Rows are points. A path goes straight from each point to the next, and from the last back to the first. The post is the endless flat space through its rows: a point in 2 columns, a line in 3, a plane in 4, and so on, so that a path can go around it. Count how often the path circles the post. Going back the other way cancels.

Post:
[[-13  -8]]
Path:
[[ 14   9]
 [-17  22]
 [-29   2]
 [-60  10]
 [-32  36]
 [ 19  12]
 [ 33 -15]
 [ -1 -28]
 [ 14 -39]
 [ 32 -13]
 [ -6   6]
 [ -4  26]
 [ 10   1]
 [ 26 -30]
 [ -5 -29]
 [-46 -38]
 [-53  16]
 [-32  32]
 [  7  16]
 [  7  -9]
 [ -7 -20]
 [-11 -22]
 [  9 -22]
 [ 14  10]
 [-12  31]
 [-31   2]
 [-54 -12]
 [-39 -14]
 [-43  23]
 [-10   6]]
Times around: 1

Post (5 x 6):
[[ 11   3 -14 -21  -9 -18]
 [ -5   6  -6 -36  19   6]
 [  2   1  24 -23  -5  28]
 [  5  11 -25  37 -12  -2]
 [  9   9  16  15   9  11]]
Path (22 x 6):
[[ 31  35  19  -1   7 -17]
 [ -3  18  10 -32  -3  -9]
 [ -2   4  -9  31   4 -20]
 [ -3  -2  10 -12  22  19]
 [ -6 -16 -11 -36  60  13]
 [  4  -4 -10  -3 -22  -9]
 [-19   8 -11   1 -13  -3]
 [  0  35 -26 -18  -8 -24]
 [ 21  25  17 -12  15  18]
 [ 20   0  -7  -3 -14  12]
 [-10   3 -17   9  12  25]
 [ -8 -15  -7 -39 -23  17]
 [-17  14  -3   3  -8  -2]
 [-18  19 -24 -11 -14  22]
 [  7  16 -32 -21 -14  -8]
 [ 42   3  18  -1 -16  -3]
 [ 13 -20 -16 -24 -21  23]
 [ -2 -17   2 -16  19 -14]
 [-16  18  -6  17  10 -19]
 [-19  31  -2  -7  -6  15]
 [ -5  16 -18 -31   9   4]
 [  5  28 -18  11  22  31]]
Times around: 2

Post:
[[ 20  24   0  27 -14 -20  -3  19  -4 -14  18]
 [ -5   8   6 -18 -11 -19 -22 -10  -5   1   6]
 [  8 -19  -8  24 -12 -20  17  -4   1  12  -3]
 [ -4 -24 -13  21 -11   2  -4   7   0   4  18]
 [ -1  22  12 -13  17  -1  -5   0 -22   5   7]
 [-18  33  21 -24 -18 -15   0  -1 -24 -31  10]
 [  2  16   6   3 -12 -11   3  32  16 -14  24]
 [-10 -24 -24  16   5 -19   0  -9   5   1  19]
 [ 18  33   9  -7 -11  -5  10 -13 -19   1  30]
 [-12  32  -8 -19   1  -2  -7 -12 -16  18   8]]
Path:
[[ -6   6   5 -21 -21  -4  31  -5 -23 -18  32]
 [-41 -16   7 -29 -12 -28  13   9   5 -13  27]
 [ -2  -2   4  10 -35 -48   8 -17 -32  -9   0]
 [-49 -36 -11 -37  -9 -26 -22 -10  10 -14  29]
 [ -6   8   2  11 -30 -21  -7  11  11 -12  43]
 [ 14  15  20  14   5 -27 -12  -6 -20  -2 -36]
 [  2  31  -5   1  11  11  13  12 -17  -7  28]
 [-13 -14 -27 -24   7  11  -5  -9 -19   4  26]
 [ -7 -11 -23 -13   6   8 -11   6  24   9  10]
 [  4 -10  -4 -11   6 -14   4  41  17  -3  17]
 [ -9  37   1 -31 -10 -33  -7  14   0 -48   3]
 [ 29   4  14  27 -16  10 -10   0  -1  -3  24]
 [ 41  54  -1  47   1 -12 -20  16 -12  20  26]
 [  6   1  16  12 -29 -12  -5  -1  21 -11  20]
 [ 16   7 -34  32 -12  -9   2 -21 -16   6  -2]
 [  5  23  -7   6   2  -1  -8  27 -18 -22  39]
 [ 13  42  12 -18  25   4   2  -8 -25  18  47]
 [ -4  26   0   6  -7  19 -17  -8  -5   9  60]
 [-11  -5  -5  30  -7 -22 -23   6  -6 -25  44]
 [  0  20  13 -30 -15 -34   6 -18  -2  33   9]
 [  1  21   0  10  -5 -26 -29  -9  -2  16 -11]
 [ 20  11  10  23 -18 -11  11   3 -10 -35 -11]
 [  2  19   7  43  -4 -12  -7  16 -20 -20 -23]
 [ -3  33  -2 -19   3   7  -5  18   6   1   1]]
Times around: 2
